Each row of a before or after table is a point. The points were changed in one or more steps. Then noise was added and the rows were shuffled. The steps act on how far a point lies along the listed directions, d1 being the first. Write out the steps. A step turns or swaps two directions, mirrors them in a line or flattens them onto one, adds a multiple of one to another, or multiplies one. Angles are multiples of 10 degrees, from the lower direction toward the higher: turns from -170 to 170, lines from 10 to 170 but not 90. Use the fewest steps. Two steps may share a direction if one is a turn and the other turns, adds or multiplies; they go together, in the order done. Otherwise the lowest direction goes first.

Directions:
(1): [0.25 0.51 0.05]
(2): [ 0.35 -0.13 -0.43]
Before, 11 rows:
[[ 0.20  0.41  0.17]
 [-0.78  0.10  0.76]
 [-0.39 -0.32  0.42]
 [ 0.11  0.92  0.42]
 [-0.13 -0.09  0.09]
 [-0.40 -0.32  0.06]
 [-0.38 -0.24  0.21]
 [ 0.14 -0.52 -0.31]
 [-0.53  0.05  0.27]
 [ 0.24  0.63  0.01]
 [-0.20  0.12  0.10]]
After (11 x 3):
[[ 0.07 -0.01 -0.05]
 [ 0.18 -0.03 -0.06]
 [-0.13 -0.04  0.14]
 [ 0.23  0.10 -0.25]
 [ 0.17  0.01 -0.01]
 [-0.32 -0.07  0.29]
 [-0.40 -0.10  0.16]
 [-0.79 -0.22  0.63]
 [-0.52 -0.07  0.22]
 [-0.25 -0.02  0.04]
 [-0.43 -0.21  0.49]]
Steps: flatten d1 and d2 onto the line at 60 degrees

Directions:
(1): [-0.64  0.08  0.16 -0.03]
(2): [0.11 0.02 0.51 0.40]
Before, 9 rows:
[[-0.62  0.15  0.58  0.26]
 [-0.02  0.18  0.22  0.26]
 [ 0.23 -0.06 -0.61 -0.29]
 [-0.13 -0.06  0.29  0.18]
 [ 0.24 -0.03 -0.76 -0.43]
 [-0.18  0.02  0.06 -0.31]
 [ 0.33  0.02 -0.43 -0.09]
 [ 0.06  0.12  0.43  0.40]
 [ 0.26  0.02 -0.43 -0.22]]
After:
[[ 0.33 -0.08 -0.64 -0.29]
 [-0.19 -0.06  0.31  0.19]
 [ 0.05  0.11  0.43  0.41]
 [-0.24  0.03  0.08 -0.32]
 [ 0.35  0.01 -0.46 -0.22]
 [ 0.45  0.01 -0.46 -0.09]
 [-0.84  0.18  0.63  0.25]
 [ 0.35 -0.03 -0.79 -0.42]
 [-0.04  0.18  0.23  0.26]]
Steps: multiply d1 by 1.3

Directions:
(1): [ 0.40 -0.64  0.09  0.11  0.14 -0.20]
(2): [-0.30 -0.34  0.40 -0.11 -0.44  0.30]
(3): [-0.46 -0.33 -0.35 -0.12  0.40  0.19]
Before, 11 rows:
[[-0.14 -0.07  0.37 -0.14 -0.33  0.30]
 [-0.10  0.16 -0.46  0.08  0.30  0.01]
 [ 0.05 -0.50  0.10  0.07 -0.11 -0.10]
 [ 0.23 -0.81  0.21  0.12  0.15 -0.08]
 [ 0.42 -0.64  0.14  0.16  0.15 -0.37]
 [ 0.82 -0.27  0.46  0.17 -0.20 -0.57]
 [-0.19  0.02  0.34  0.01 -0.43  0.02]
 [-0.35 -0.43  0.40 -0.30 -0.33  0.35]
 [ 0.05 -0.32 -0.08  0.05  0.10 -0.14]
 [-0.02 -1.24  0.23  0.29 -0.13 -0.01]
 [ 0.09 -0.86  0.12  0.14 -0.21  0.13]]
After, 11 rows:
[[ 0.17 -0.83  0.06  0.16 -0.09  0.06]
 [-0.19  0.15  0.28  0.01 -0.36  0.00]
 [ 0.07 -0.48  0.07  0.08 -0.07 -0.13]
 [-0.22 -0.37  0.26 -0.26 -0.18  0.24]
 [ 0.69 -0.10  0.44  0.13 -0.24 -0.49]
 [ 0.06 -0.34 -0.07  0.05  0.09 -0.15]
 [ 0.10 -1.24  0.15  0.33 -0.01 -0.11]
 [ 0.28 -0.81  0.19  0.12  0.18 -0.12]
 [-0.12  0.05 -0.40  0.07  0.25  0.04]
 [-0.08  0.02  0.29 -0.12 -0.24  0.25]
 [ 0.40 -0.64  0.15  0.15  0.12 -0.35]]
Steps: add 0.3 times d3 to d1; multiply d2 by 0.7

Directions:
(1): [-0.21  0.27 -0.26 -0.15 -0.76 -0.12 -0.06  0.26]
(2): [ 0.05  0.07 -0.23 -0.30  0.34  0.35 -0.02  0.70]
Before (11 x 8):
[[-0.04 -0.10  0.28  0.19 -0.42 -0.59  0.02 -0.48]
 [ 0.03  0.10 -0.06 -0.37 -0.07  0.07 -0.07  0.04]
 [-0.18 -0.11  0.33  0.17 -0.45 -0.43 -0.16 -0.77]
 [-0.19  0.11 -0.03 -0.03 -0.24 -0.29  0.07 -0.39]
 [ 0.09 -0.18  0.13  0.56 -0.54 -0.55  0.01 -0.61]
 [ 0.43 -0.46  0.30  0.17  1.39  0.34  0.05 -0.22]
 [-0.22  0.05  0.31 -0.01 -0.51 -0.46  0.07 -0.51]
 [ 0.05 -0.12 -0.06  0.14 -0.26 -0.37 -0.15 -0.34]
 [ 0.24 -0.25  0.40  0.14  0.40  0.12  0.20 -0.30]
 [-0.34 -0.21  0.12  0.26 -0.47 -0.48  0.20 -0.64]
 [-0.04 -0.08  0.05  0.11 -0.06  0.17 -0.09  0.13]]
After, 11 rows:
[[ 0.07 -0.03  0.08 -0.24  0.20  0.04 -0.04 -0.19]
 [-0.07  0.14  0.08 -0.01 -0.72 -0.12  0.10 -0.12]
 [-0.22  0.09  0.06  0.34 -1.16 -0.60 -0.11 -0.87]
 [ 0.00 -0.11  0.10  0.15 -0.03  0.14 -0.09  0.01]
 [-0.25  0.19 -0.27 -0.50 -0.30  0.16 -0.25  0.74]
 [-0.04  0.14 -0.25 -0.36 -0.22 -0.09 -0.01  0.73]
 [-0.33  0.06 -0.44 -0.39 -0.18  0.13  0.15  0.78]
 [ 0.07  0.01 -0.40 -0.20 -0.08 -0.07 -0.19  0.46]
 [-0.17  0.21 -0.13 -0.53 -0.04  0.09  0.01  0.71]
 [ 0.04  0.16 -0.49 -0.12 -0.37  0.07 -0.09  0.93]
 [-0.16  0.18 -0.28 -0.35  0.07  0.04  0.05  0.29]]
Steps: turn d1 and d2 by 130 degrees

Directions:
(1): [ 0.17 -0.62 -0.25 -0.50 -0.16 -0.25  0.31  0.26  0.12]
(2): [-0.23  0.31 -0.62  0.13  0.23  0.02  0.01  0.59  0.20]
(3): [ 0.41 -0.52 -0.10  0.45  0.44  0.16 -0.31  0.09 -0.09]
(4): [ 0.04 -0.07  0.26  0.63 -0.34 -0.11  0.54  0.31 -0.01]
(5): [-0.50 -0.22  0.27  0.13  0.13 -0.64 -0.35  0.09  0.21]
(6): [ 0.15  0.13 -0.46  0.16 -0.08 -0.57  0.03 -0.30 -0.54]
Before, 11 rows:
[[-0.14 -0.12 -0.05 -0.17  0.33  0.28 -0.09  0.38  0.52]
 [-0.26 -0.28 -0.33 -0.16 -0.11 -0.83  0.22  0.44  0.09]
 [ 0.47 -0.86 -0.19 -0.11 -0.11 -0.23  0.35  0.36  0.15]
 [ 0.09  0.05  0.15  0.12 -0.07  0.42  0.10  0.12  0.14]
 [ 0.52 -0.26 -0.18 -0.20  0.10  0.09 -0.30 -0.64 -0.63]
 [-0.30 -0.17  0.14 -0.01 -0.30 -0.54 -0.13  0.14  0.25]
 [ 0.17 -0.08 -0.20  0.42 -0.10 -0.19  0.22  0.37  0.04]
 [ 0.15 -0.65 -0.02  0.36  0.57  0.36 -0.48 -0.25 -0.33]
 [-0.18 -0.21  0.00 -0.29 -0.13 -0.13  0.15  0.15  0.40]
 [ 0.30 -0.44 -0.14  0.72  0.47 -0.23 -0.18  0.22  0.03]
 [ 0.04  0.02 -0.27 -0.48  0.03  0.46 -0.33 -0.17  0.19]]
After (11 x 9):
[[ 0.01 -0.02 -0.23 -0.44  0.01  0.40 -0.33 -0.15  0.20]
 [-0.18 -0.18  0.21  0.13 -0.42 -0.47  0.06  0.14  0.19]
 [ 0.57 -0.99  0.32  0.54 -0.53 -0.32  0.85  0.45  0.07]
 [ 0.23 -0.18 -0.14  0.47 -0.20 -0.23  0.34  0.39  0.04]
 [-0.09 -0.25  0.19 -0.05 -0.32 -0.15  0.40  0.18  0.37]
 [-0.09 -0.20 -0.02 -0.14  0.23  0.25  0.06  0.42  0.48]
 [ 0.13 -0.55 -0.09  0.30  0.66  0.40 -0.60 -0.26 -0.32]
 [ 0.37 -0.45 -0.19  0.66  0.44 -0.18 -0.12  0.23  0.03]
 [ 0.05  0.05  0.11  0.06 -0.01  0.38  0.01  0.14  0.18]
 [-0.05 -0.44 -0.05  0.19 -0.45 -0.84  0.70  0.50 -0.01]
 [ 0.40 -0.17 -0.11 -0.09  0.16  0.08 -0.41 -0.65 -0.62]]
Steps: add 1 times d1 to d4; turn d1 and d2 by -20 degrees; multiply d5 by 0.7

Directions:
(1): [-0.04 -0.59 -0.65 -0.39 -0.30 -0.06 -0.05 -0.13  0.23 -0.25 -0.24]
(2): [ 0.27  0.14  0.09 -0.16  0.03 -0.03  0.05  0.68  0.30 -0.69  0.22]
(3): [-0.57 -0.40  0.41 -0.10  0.24 -0.26 -0.36  0.17  0.46  0.17  0.12]
Before, 8 rows:
[[-0.07 -0.19 -0.19  0.04  0.07 -0.04 -0.09  0.10  0.03 -0.38 -0.08]
 [ 0.11 -0.20 -0.39 -0.26 -0.09  0.04  0.12  0.11  0.28 -0.35  0.04]
 [-0.02 -0.25  0.07 -0.18  0.08 -0.23 -0.26  0.50  0.33 -0.23 -0.09]
 [-0.26 -0.81 -0.27 -0.63 -0.16 -0.24 -0.26  0.34  0.73 -0.46  0.05]
 [ 0.23 -0.08  0.12 -0.12 -0.05  0.03 -0.03  0.30  0.34 -0.44 -0.06]
 [-0.42  0.05 -0.11  0.22  0.01  0.19 -0.09 -0.92 -0.23  0.95 -0.18]
 [-0.01 -0.29 -0.15 -0.14 -0.05 -0.06 -0.15  0.24  0.10 -0.21  0.00]
 [ 0.00 -0.24 -0.07 -0.04  0.07 -0.12  0.13  0.23  0.26 -0.22  0.01]]
After (8 x 11):
[[-0.06 -0.42 -0.06 -0.26  0.02 -0.25 -0.28  0.46  0.38 -0.24 -0.16]
 [-0.19 -0.44  0.18 -0.14  0.01 -0.10 -0.25  0.03  0.45 -0.06 -0.15]
 [-0.23 -0.44 -0.29 -0.05  0.03 -0.10 -0.17 -0.02  0.12 -0.30 -0.16]
 [-0.10 -0.53 -0.34 -0.25 -0.13 -0.10 -0.20  0.15  0.19 -0.20 -0.09]
 [-0.15 -1.31 -0.98 -1.02 -0.50 -0.26 -0.24  0.30  0.93 -0.86 -0.17]
 [-0.28 -0.73 -0.59 -0.44 -0.16 -0.09 -0.08 -0.17  0.47 -0.10 -0.13]
 [-0.14 -0.45 -0.17 -0.12  0.04 -0.17  0.07  0.12  0.33 -0.15 -0.05]
 [ 0.68  0.84 -0.44  0.19 -0.22  0.50  0.45 -0.23 -0.47 -0.13  0.00]]
Steps: multiply d1 by 2; swap d2 and d3

Directions:
(1): [-0.69 -0.15  0.12  0.62  0.01 -0.12 -0.42 -0.42  0.09  0.11 -0.17  0.01]
(2): [ 0.21 -0.23 -0.04 -0.08  0.07 -0.79 -0.05 -0.20  0.53 -0.02  0.47  0.15]
(3): [ 0.07  0.24  0.07  0.17  0.33  0.08 -0.14 -0.26 -0.33 -0.71  0.53 -0.34]
Before, 14 rows:
[[ 0.23  0.16  0.12 -0.13  0.10  0.03  0.08  0.15 -0.22 -0.12 -0.03 -0.15]
 [ 0.21  0.12  0.08 -0.32  0.13  0.28  0.30  0.17 -0.22 -0.14  0.00 -0.07]
 [ 0.19  0.22 -0.08 -0.18  0.07  0.29  0.28  0.38 -0.20 -0.01 -0.04  0.01]
 [ 0.14 -0.26 -0.15 -0.50 -0.41 -0.41  0.30  0.50  0.62  1.10 -0.48  0.62]
 [ 0.13  0.21  0.07 -0.02  0.01  0.28  0.15  0.26 -0.09 -0.21  0.01 -0.03]
 [ 0.50  0.12 -0.05 -0.51 -0.02  0.23  0.35  0.13 -0.21 -0.24  0.05 -0.10]
 [ 0.53 -0.14 -0.15 -0.49 -0.18 -0.17  0.24  0.40  0.06  0.09 -0.05  0.10]
 [ 0.50  0.22 -0.14 -0.45 -0.06  0.02  0.38  0.49  0.08  0.38 -0.35  0.21]
 [-0.07  0.04 -0.19 -0.15 -0.19  0.19 -0.03  0.16 -0.33  0.31 -0.31  0.15]
 [-0.13 -0.39 -0.15  0.20  0.30 -1.17 -0.43 -0.35  0.73  0.32  0.29  0.23]
 [ 0.24  0.38 -0.26 -0.32  0.06  0.18  0.21  0.24 -0.38 -0.12 -0.20 -0.07]
 [ 0.19 -0.27 -0.07 -0.60 -0.40  0.04  0.60  0.57  0.47  0.76 -0.51  0.48]
 [ 0.33  0.31  0.10 -0.42 -0.07  0.24  0.48  0.28 -0.23 -0.23  0.00 -0.19]
 [ 0.49  0.25  0.00 -0.32  0.00  0.31  0.04  0.29 -0.31 -0.11  0.21  0.07]]
After (14 x 12):
[[-0.25  0.23 -0.18 -0.04 -0.18  0.21  0.00  0.22 -0.27  0.40 -0.69  0.10]
 [ 0.10  0.19 -0.21 -0.28 -0.12  0.49  0.07  0.24 -0.57  0.11 -0.21  0.02]
 [-0.24 -0.10  0.13 -0.05 -0.06  0.28  0.19  0.09 -0.09  0.33 -0.48  0.12]
 [ 1.10  0.17 -0.19 -1.05  0.01 -0.37  0.65  0.65  0.21  0.13  0.44  0.25]
 [-0.27  0.10 -0.04  0.02 -0.05  0.39  0.15  0.37 -0.12  0.34 -0.43  0.14]
 [ 0.38  0.12 -0.15 -0.37 -0.11  0.07  0.36  0.48  0.10  0.51 -0.48  0.26]
 [ 0.27 -0.28 -0.14 -0.37 -0.27 -0.29  0.08  0.29  0.26  0.34 -0.22  0.20]
 [ 0.73  0.07 -0.12 -0.92 -0.20  0.19  0.78  0.71  0.21  0.19 -0.02  0.27]
 [-0.15  0.00  0.17  0.10 -0.07  0.00 -0.04  0.11 -0.04  0.23 -0.40  0.02]
 [-0.19 -0.21  0.00 -0.11 -0.33  0.15  0.12 -0.05  0.09  0.50 -0.64  0.24]
 [-0.17 -0.01  0.05  0.06 -0.24  0.23 -0.16  0.21 -0.01  0.57 -0.40  0.32]
 [ 0.67 -0.25 -0.24 -0.27  0.55 -1.60 -0.24 -0.39  0.76 -0.39  1.24  0.04]
 [-0.39  0.00  0.15 -0.06 -0.37  0.22  0.25  0.17  0.02  0.45 -0.66  0.05]
 [-0.28  0.08  0.04  0.15 -0.15  0.29  0.06  0.24 -0.03  0.12 -0.34  0.14]]
Steps: swap d1 and d3; multiply d2 by 1.6

Directions:
(1): [ 0.59  0.39 -0.03 -0.14 -0.27  0.03  0.33 -0.38 -0.36 -0.11  0.03  0.66
  0.20 -0.25]
(2): [ 0.29  0.43 -0.12  0.73  0.05 -0.07 -0.62 -0.18  0.43  0.10  0.21  0.10
 -0.15 -0.14]
(3): [-0.03  0.15 -0.50  0.21 -0.58  0.43 -0.09  0.38 -0.35  0.20  0.16 -0.35
  0.47 -0.02]
(4): [ 0.26  0.17  0.11 -0.06  0.18  0.27  0.41 -0.22 -0.01  0.81  0.03 -0.47
 -0.38 -0.28]
(5): [ 0.09 -0.38 -0.31  0.13  0.24 -0.25 -0.20 -0.64 -0.44 -0.28 -0.08 -0.49
  0.19 -0.37]
Before, 9 rows:
[[ 0.17  0.29  0.04  0.07 -0.18  0.23  0.05  0.09  0.08  0.12  0.30  0.41
  -0.20 -0.16]
 [ 0.20  0.63 -0.10 -0.14 -0.88  0.50  0.54  0.59 -0.08  0.58  0.20  0.20
   0.13  0.19]
 [-0.35 -0.25  0.13 -0.06 -0.02 -0.20 -0.09 -0.01 -0.23 -0.30 -0.04 -0.02
   0.26 -0.09]
 [ 0.12  0.26 -0.02 -0.15 -0.29  0.01 -0.06  0.16  0.04 -0.37  0.00  0.45
   0.32 -0.05]
 [-0.03 -0.14 -0.26  0.27  0.11 -0.05 -0.55 -0.25 -0.27 -0.23  0.11 -0.27
   0.21 -0.22]
 [ 0.49  0.26 -0.14  0.03 -0.21  0.20  0.38 -0.47 -0.29  0.30  0.32  0.13
   0.07 -0.57]
 [-0.35 -0.74  0.86 -0.58  0.66 -0.64  0.11  0.07  0.64 -0.47 -0.37  0.74
  -0.31  0.42]
 [ 0.04 -0.52  0.13  0.17  0.66 -0.42 -0.28 -0.46  0.28  0.14 -0.24 -0.63
  -0.46 -0.11]
 [-0.22 -0.58  0.14 -0.22  0.21  0.10  0.13  0.28 -0.17 -0.13 -0.34 -0.44
   0.25  0.08]]
After:
[[-0.16 -0.03  0.19  0.03  0.13  0.00  0.07 -0.23 -0.15  0.30  0.06 -0.38
  -0.08 -0.33]
 [-0.19 -0.36 -0.14 -0.22  0.12  0.05 -0.13 -0.24 -0.50 -0.12  0.01 -0.46
   0.30 -0.22]
 [-0.03  0.07  0.06 -0.18 -0.21  0.14  0.10  0.18 -0.04 -0.15  0.23  0.50
   0.01 -0.04]
 [ 0.24  0.20 -0.29  0.18 -0.38 -0.05 -0.10 -0.28 -0.26 -0.46  0.30  0.59
   0.43 -0.30]
 [ 0.24  0.72 -0.19  0.23 -0.96  0.34  0.06  0.58  0.14  0.24  0.30  0.53
   0.26  0.25]
 [ 0.15 -0.31  0.90 -0.35  0.83 -0.32  0.36 -0.32  0.82  0.61 -0.22  0.22
  -0.88 -0.05]
 [ 0.19 -0.07  0.06  0.48  0.31  0.16 -0.25 -0.03  0.23  0.39 -0.14 -0.56
  -0.04 -0.24]
 [-0.20 -0.71  0.01  0.15  0.57 -0.65 -0.49 -0.25  0.25 -0.44 -0.33 -0.32
  -0.14  0.15]
 [ 0.18  0.23  0.08 -0.38 -0.11  0.17  0.44 -0.02 -0.06  0.18 -0.02  0.03
   0.12 -0.24]]
Steps: turn d2 and d4 by -140 degrees

Directions:
(1): [-0.03  0.21  0.29  0.01 -0.21 -0.34  0.29 -0.19  0.49  0.08  0.22 -0.09
 -0.78 -0.12  0.61 -0.34 -0.01  0.39]
(2): [-0.46  0.48  0.07  0.27  0.49  0.09  0.23 -0.41 -0.29  0.07  0.69  0.06
  0.21  0.32  0.35  0.23  0.22 -0.22]
(3): [ 0.08  0.22 -0.52 -0.01 -0.50  0.04 -0.55 -0.46  0.03  0.22 -0.09  0.09
 -0.49  0.25  0.13  0.56 -0.19 -0.40]
(4): [ 0.22  0.96  0.14 -0.79 -0.23  0.18  0.19  0.16 -0.24 -0.10 -0.07  0.19
  0.01  0.08 -0.21  0.01  0.14  0.19]
(5): [-0.24 -0.08 -0.18 -0.43  0.25 -0.29 -0.79  0.68 -0.11  0.22  0.40  0.18
 -0.05 -0.08  0.37 -0.07  0.16  0.12]
Before (10 x 18):
[[-0.30  0.36 -0.35  0.48  0.36  0.20  0.14 -0.50 -0.61  0.09  0.35  0.06
   0.28  0.56 -0.11  0.62  0.00 -0.76]
 [ 0.05 -0.04  0.18 -0.20  0.42 -0.37 -0.09  0.13  0.13 -0.02  0.23  0.14
  -0.18 -0.03  0.35 -0.24  0.31  0.12]
 [ 0.21  0.91  0.17 -0.49  0.19 -0.17  0.31  0.02 -0.22 -0.26  0.28  0.27
   0.40  0.24 -0.05 -0.28  0.29 -0.04]
 [ 0.27 -0.98 -0.46  0.79 -0.01  0.09 -0.33 -0.13  0.07 -0.14 -0.58 -0.34
   0.15  0.13 -0.58  0.55 -0.26 -0.41]
 [-0.27 -0.29  0.25 -0.27  0.59 -0.30  0.00  0.62 -0.14  0.02  0.27 -0.17
   0.55 -0.03  0.14  0.02  0.20 -0.23]
 [ 0.44  0.79  0.00 -0.90 -0.57  0.07  0.34 -0.09  0.09  0.05 -0.29 -0.02
  -0.71 -0.04 -0.19 -0.19 -0.08  0.57]
 [ 0.04 -0.27 -0.20  0.01 -0.10 -0.45 -0.16  0.32  0.10 -0.18 -0.10 -0.04
  -0.10 -0.08 -0.29  0.15 -0.17  0.14]
 [-0.21  0.75  0.77 -0.19  0.48  0.32  1.03  0.03 -0.26 -0.29  0.34 -0.16
   0.41  0.21 -0.06 -0.28  0.23  0.52]
 [-0.04  0.44  0.28 -0.32  0.18  0.37  0.41  0.39 -0.33 -0.28  0.06 -0.06
   0.40  0.05 -0.37 -0.21  0.07  0.27]
 [ 0.32  0.79 -0.08 -0.51 -0.80  0.28  0.32 -0.60  0.10 -0.04 -0.40 -0.02
  -0.64  0.46 -0.06  0.16 -0.08 -0.06]]
After (10 x 18):
[[ 0.26 -0.59 -0.31  0.00 -0.46 -0.57 -0.50  0.39  0.41  0.23 -0.34 -0.07
  -0.93 -0.18  0.24 -0.17 -0.34  0.07]
 [-0.15  0.43  0.00  0.03  0.05 -0.28  0.31 -0.12 -0.06 -0.24  0.23 -0.01
  -0.06  0.15 -0.14  0.27 -0.03  0.10]
 [-0.24 -0.31  0.26  0.20  0.30  0.02  0.19  0.34  0.11 -0.12  0.26 -0.24
   0.02 -0.13  0.13 -0.43 -0.02  0.34]
 [-0.14 -0.98  0.28  0.15  0.50 -0.04 -0.09  0.81  0.05 -0.11 -0.09 -0.29
   0.45 -0.20 -0.16 -0.46 -0.03  0.46]
 [ 0.13 -0.20  0.58 -0.04  0.00 -0.28  0.82  0.07  0.39 -0.15 -0.22 -0.40
   0.01 -0.17  0.05 -0.23 -0.04  0.02]
 [ 0.01  0.78  0.00 -0.46 -0.06 -0.31 -0.28  0.19  0.08  0.09  0.41  0.00
  -0.76  0.22  0.48  0.19  0.19  0.33]
 [-0.30  0.01 -0.44  0.10  0.47  0.26 -0.15 -0.27 -0.53  0.21  0.33 -0.02
   0.35  0.31 -0.17  0.41  0.06 -0.26]
 [-0.30 -0.17 -0.61 -0.13  0.01  0.09 -0.81 -0.04 -0.27  0.26  0.17  0.08
  -0.01  0.52  0.17  0.42  0.06 -0.49]
 [ 0.21 -0.49 -0.03  0.33  0.16 -0.45  0.01  0.00  0.28 -0.18 -0.03  0.01
   0.22 -0.03  0.03 -0.43  0.00 -0.12]
 [ 0.34 -0.19  0.15  0.12  0.25  0.05  0.33 -0.25  0.00 -0.23 -0.35  0.02
   0.26  0.01 -0.34 -0.03  0.13 -0.15]]
Steps: turn d1 and d5 by -170 degrees; multiply d4 by 0.4; turn d2 and d4 by -150 degrees
